Each row is a point. Two turns around zero, p and q, are shown by what they do to some points. Write where each new point lands after one turn and then the other. Backwards means that the second turn is done in reverse. Each puzzle has new turns, and all numbers are rounded.

Turn p:
[23  4 -3] -> [ 15 -12  14]
[14 16 15] -> [21 11 11]
[-11  -4   1] -> [-9  5 -6]
[ -3 -24  34] -> [-22  25  25]
[-48  -7 -27] -> [-30  -4 -46]
[ 25  16 -19] -> [ 26 -24   2]
Turn q:
[-27 -23 -18] -> [-35  -9 -16]
[ 12   5 -21] -> [-4 24 -1]
[23 19 -7] -> [15 24 11]
[-23   5   1] -> [-16 -13  11]
[43 -1 19] -> [ 44  11 -11]
[-29  -6  26] -> [ -6 -39   6]
Where do these land?
q, then p backwards: [-34 -23 -23] -> [-29 -33 -17]
p, then q backwards: [14 19  3] -> [17  7 15]
p, then q backwards: [-3 -6  3] -> [-4  2 -6]
p, then q: [ 21   3 -19] -> [  9  -3 -27]
q, then p: [ 18 -31  12] -> [  2 -38  -1]
p, then q: [-16  38  24] -> [13 38 26]

Turn p:
[ -8 -48  14 -12 -10  18] -> [-15 -36   4 -13   6  38]
[ 4  5 -3 -5 -1  9] -> [10 -2  1  7 -2  2]
[-6  4  1 -5  2 11] -> [ 7  3 -3  4  2 10]
[ 2 12 14 -1  6 -9] -> [ 4 14 11 -5  8 -6]
[10 11  0 45  8 -4] -> [-19   8  -7  22  22 -30]
[-12   0  -6   5 -17  -8] -> [-16   6  -1   3 -16   2]
[-11   4  -9 -15  10 -11] -> [  9  10 -10 -17  -9   1]
[ -5   2   0 -16  -3 -10] -> [  5   6   5 -13 -12   4]
[ 26   9 -10   4   5   4] -> [ 15 -10   2  11   2 -21]
Turn q:
[  0  15  13 -16   6 -14] -> [  7  17   9 -22  -2  -1]
[  5   7  -4   1 -12   5] -> [  7  -5  -9   1 -10  -1]
[  4 -11   2 -15   4 -11] -> [ -3  -3   5 -16  12   9]
[-13  10  -4 -17   7  21] -> [-13  19  -8   2 -14  16]
[  2 -13 -23  31  -8 -21] -> [ -9 -32  -1   7   9 -31]
[  5  -1  -3   6 -21   1] -> [ 10 -17  -5   3 -10  -1]
[ -6  -9 -11  36   8  -6] -> [-11 -11   5  23  11 -26]
[-11  -7  23 -13  11   6] -> [ 0 16 19  1  4 20]
[ 14   8   6 -14   5  18] -> [ 11  16 -15  -1   1  16]
Where do these land?
p, then q: [ -5  -6 -17   4  10   9] -> [-13 -11 -14   2   4  -4]
q, then p: [ 10   6 -17   3   9  15] -> [ -1   4 -21   7 -10 -10]
q, then p: [  1  17  26  -2 -12 -18] -> [11 -5 35 -5 -2 -7]
q, then p: [ 19 -17   3 -20  -3  -8] -> [ 23 -18  -8  -7   8  10]
q, then p backwards: [15  0 26  0  9 18] -> [-8 23 10 -8  9 21]
q, then p: [-10  12  -9  11  11 -26] -> [ -7  19   8 -26  -8  -3]
q, then p: [-23  -5  -1  -9 -16   2] -> [-12  -5  10   7  -4  24]
p, then q: [ -6  -5 -11  13  -8   8] -> [-12 -11   1  12  -6  -7]

Turn p:
[  3  -5  16 -21  19   4  13  11  -9] -> [  8   9  18 -24 -14  10  -3   8  -7]
[ 27 -14  -2 -19  16 -13   5   7  15] -> [ 26  21   3 -10 -21 -12   3   2  14]
[ -6 -10  12 -10  -1  -3  19  20  22] -> [-14  15  14 -13 -15  -8  21   7   7]
[-16  24 -16  -5  -7  16 -37 -20  -6] -> [-12  -2 -25  10  28  24 -27 -13   9]
[-12  30  10  13 -11 -11 -14 -10 -16] -> [ -8 -10   4   3  39  -5 -14  -6 -11]
[-12  10 -18   7 -20  -4  -5   1 -20] -> [-12 -10 -23   2  13  -5  -5  -6 -21]
[-26  15 -20  31  -3  -3   6 -18  -6] -> [ -8 -29 -19  13  28   4  13  14  -5]
[ 15 -19  -4   5 -14   6  12 -24   8] -> [ 13 -13  -2  13 -14   2  20 -22   7]
[17 -5  6  6  7 13 16 23 12] -> [  2  19  16  12 -20  -1  13  14  -7]
[  9 -25  15  -7  14  -5 -15  10   0] -> [  4   0  14  -7 -24 -10 -20   2  12]
Turn q:
[-14  22   3  -9   9  -5   1 -24   2] -> [ -6   9   8 -18 -13   7  13  -1  24]
[ 24 -15 -19  23   3 -16  -4  15  29] -> [ -6   6  11  23  37 -20 -24   1   1]
[ 12  14  -3  -4  -3 -19  -4   2 -16] -> [ -7  19 -13 -10   8  -6  12  -8  -6]
[  0 -11  -5 -19 -15 -10  30   3   8] -> [-12 -24  14  -2   3 -20  18  -7 -10]
[ 14 -12  -3 -19  -2  24 -12   3 -14] -> [ 16 -19 -24  -3  10  12   7   9  -7]
[-18  -2   8  13 -18  11 -14   3  17] -> [ 17  -1   4   6 -20 -14 -20  11   5]
[-16 -12  25 -21  20   3  -5 -14  -7] -> [ -2 -13   8 -31 -11  27  -3   9  -3]
[-27   6  10  12   6 -10  15 -31  -7] -> [-11   4  17 -13 -28  11  -3 -25  16]
[32 -9 22 10  0 22 18  9 -5] -> [ 29  -4  12  16  15  16   9 -10 -26]
[-11  11 -34  -2   0 -11  -9  29   9] -> [-28   8 -16  20   3 -22  -1  23   6]
[  5   7  -4  15   0  12 -17   4 -17] -> [ 11  14 -22  10  -3  10  -6  -2   0]
Where do these land?
q, then p: [-10 -26 -23   0 -13   8  -2 -14   0] -> [ -1 -17 -17   5 -18 -11  -3  -5  26]
p, then q: [ -1  28  48   6 -24  -5   6   8   7] -> [ -5  21  30 -29 -24  33   2  -5  -4]
p, then q: [  7 -10 -21  15  -6  -4  -4  -3 -15] -> [ -8  -2 -17   8  11  -8 -14 -17  -2]
p, then q: [ 11  -7 -18  -4  -5  14 -12 -14  -3] -> [ 12  -5 -12  13   8  -4  -7 -10  19]
q, then p: [ 10  19  31  -9 -15   0  21  29  -2] -> [ 13  -3  19 -11   7  -9   7  -5 -46]
p, then q backwards: [  6  14   7 -21  25 -14   2  10  34] -> [  7  37   8  -2   8 -10 -22 -14  22]
q, then p: [  1 -26  -8  19   2  -1  -2  -4   0] -> [  1 -16  -4  11  -1   3 -21  -1  17]
q, then p: [-20  -6 -22   3 -10  -5   1  -5 -15] -> [-12 -16 -24   0   3  -6   8  -8  12]
p, then q: [  8  11  34 -28  25 -13   6  -1   3] -> [ 21   9  14 -28  11   8  24  25  -8]
p, then q: [  7  15   5 -11  16 -15 -13   4   8] -> [ 0 19  4 -8 14  0  6 21  5]
p, then q: [-15 -11 -12  11   3  21 -14   6 -10] -> [  2  -9 -19  15 -15  -5 -21   6   0]
q, then p backwards: [ -5  -1 -22  20   2  16  12 -16  -7] -> [  6 -12  -3   6 -14  16 -17 -21  14]

Turn p:
[  2  -6  -1   9 -10  -9   5  -3  -5  -5 -12   3] -> [-10 -12  -1   0  -7   1 -10   0   4  -8  -5   8]
[ 12   2   6  15 -12  -5 -12 -12  -9  11  -4   8] -> [-11   5  13   6 -12  -4  -8  -2   9  -9  14  15]
[-14 -12 -15 -15   7   6   3   1   1   6  15  -8] -> [ 12   0  -7   1  12  -1   5   6  15  11  -4 -21]
[ -9  11   8 -12   2   3  20  -3   1   0  27  -6] -> [  7  -4   5  15   9 -12  14  14 -11  22  -7  -7]
[ 21  -5   3   4   6   1   6   8   6  -2 -14  -6] -> [ -6   4   7 -19  -3   9   5   0  -4 -10 -13   6]
[ 13  -8   5   5  -2  -3  -7  -7   2  -3 -15  21] -> [-11   0   7 -14 -16   2 -17  -8  -3  -4   8   3]
[  9   1  -6 -13   0  -7  -5   1   4 -11  -6  -7] -> [-14   2  -5  -4   7  10   4 -11  -1   3  -5  -4]
[  3 -10   5  -1  -5  -4 -13  15  -5  -3  -9   4] -> [ -2   4  -1  -1  -6  -1  -6 -16   0 -17  -5  -6]
[ -7  -9 -10  -6   7 -15  -8  15  15   4  -5  -3] -> [  1  -4  -4  -4   9  16   0  -2  -1 -15   3 -22]
[-19   2   2  -4   7  11   5  -4   9  -7  21 -16] -> [22 -5 -5 12  6  5 15  4 -1 20 -4 -5]
[ -7  21  17   9  -2  11   5 -15 -17  14  -9   4] -> [  4  -5   4   1  -1 -27   6   3  -3   0  18  26]
[ -2  -5 -14   1  20  -6  -5  13   0  -8   4  -3] -> [  1   8 -19  -4  -4  11   7   6   0  -6  -3 -15]
[ -3  19   1   8 -19  16   6  -9  -4   4   7  10] -> [  6   5   5  12   6 -13 -14   6  -4  11   6  22]
Turn q:
[ 7  8 18 -8 13  1 -3 23  5 13 13  3] -> [-17  10  -3  -6 -12   9  -9  11  -4  -2  24  11]
[ -9   5   8  -8  11   5 -11 -10  10 -13   5   3] -> [  8  -8   5  -1 -14   0 -14 -14   5 -10   6   2]
[ 13 -14 -10  -5  -5  11  25   9  -7 -12  -5   8] -> [  1  19  -2 -12   1   2   3  -1   3  23 -11 -21]
[-15   3   4 -10 -11   1  -3   7   3  -4  -5  -1] -> [  2  -1  -2 -10 -10  -3   5  -3 -11 -13  -5  -2]
[-12  -4 -29   0   7  -1  -5 -10   4   6  -1  13] -> [  4   0  14  20 -11 -18  11   0  13   0  -7  -4]
[ 12   1  -1  10 -11  13  -4   7   0  15  10   6] -> [ 2  5 -3  8  0 16  5 23  2  1  5 -5]
[  6   2  -4  15  11  -7 -14   2  -3 -14   1  -6] -> [ -4   2  -9  15  13  -2 -11 -11   7  -9   5  -2]
[  7   4   4  -9  -2  14 -13   0 -19  -1  -5 -20] -> [  2   7   8  -7  15  21  10 -13   0 -12   6   3]
[  4   8   6  10  -6   6  12  11   9  15 -11   1] -> [-12  -7  -5 -13   3   1   4  23   3   0   1  -6]
[-14 -12  10   0 -12 -14  -4 -16  -4   9  -9   0] -> [  0 -20   6   5   1  -1   6  -3 -19   2 -16   9]
[ -2   6   8  20   2  -7   6  -2 -13   5  -9  -5] -> [-11  -6   0  -1  21   0  -7   8   1  -3 -12   8]
[ -3  -3  -4   0  14  -7  12   0   9 -14  16  -7] -> [  4   6 -15  -2  -7 -11  -9 -11  12  10   2  10]
[  1   4 -10   0 -14 -12   3 -25  -9 -15  -1   3] -> [ 26  -4   6   5  15 -12  -4  -7  -6   4 -12  -2]
[  5  -7   1 -15   2  -2  -1   5  14  10   2   2] -> [ -4  -3   0  -1 -14  -1   8   0  -5   9  15  -1]
Where do these land?
q, then p: [  5   2  14 -34   4  -2  -6  -8  -4  -1  -3   5] -> [ -6   5  15  13 -10 -24   7 -11   3  16   2   0]
p, then q: [ 7 -5  9  1  5 -5  6 -7 23 -7 21 -3] -> [-11  -1   0 -15   6  25   8  14   0   0  -6   4]
p, then q: [ 6 10  1 -9  7 13 -6  1 -6 -7 -2 -8] -> [  5   1  16  -5   3 -14   0   8   5   6   1   4]
p, then q backwards: [  6  -1 -18   7   7  -7  -1  -8   2  16  -5  -1] -> [ 9 16  2  7  7 14  2  9  3 11 -1 -4]
p, then q: [  1   4 -17   2 -10  -2   2 -10   1  13  13  -1] -> [-14  -3 -11   5 -10   1  -6   9   9 -10   9   4]
p, then q: [  8   8  -4   7  -5  -7  -5 -10  24   7  -8   3] -> [  1   8   5  -1 -18  21 -11   0   4  -6  -1   5]
q, then p: [ 9  3 -2  7 -2  8  1 -9 -8 16  1  2] -> [ 15   6   7  -9  -4  -3   3   3 -11  -7  -5  -1]
q, then p: [-15   1   4  -1   5  -6  25  15  -3   3   4  -6] -> [ -9  -8  -9  -1  19  -9 -14  -4  -9  -5  12 -11]
p, then q: [-31  -7  13   0   7  -5  -2  -4  -7 -11  -1  16] -> [ 13   3 -12  22  14   5  18  -5  -8  15  -5   3]
q, then p: [10  4  2  4 -3 -8 -6 -4 -4 -6 -7 -6] -> [  0   4  -6  -5 -10   1  11   5   5   4   3  -5]
q, then p backwards: [-18 -16   6   8  -5  10  -8   3  -5  -5  -3  -3] -> [  6 -10   2   5  -4 -11  -1  13   0 -19  -4 -11]
p, then q: [ 3 -6 -4  1 -4 13  2 -7 -8 -9 -8  3] -> [ 3 -8 10  7 -6 -7  7  3 -8 -1  6 -7]
p, then q: [ 8  3 -4  6 -4 -2  0 48 -6 -9 -1  0] -> [  1   9   9  -8  29 -12  -9 -19   7 -21  -6 -21]
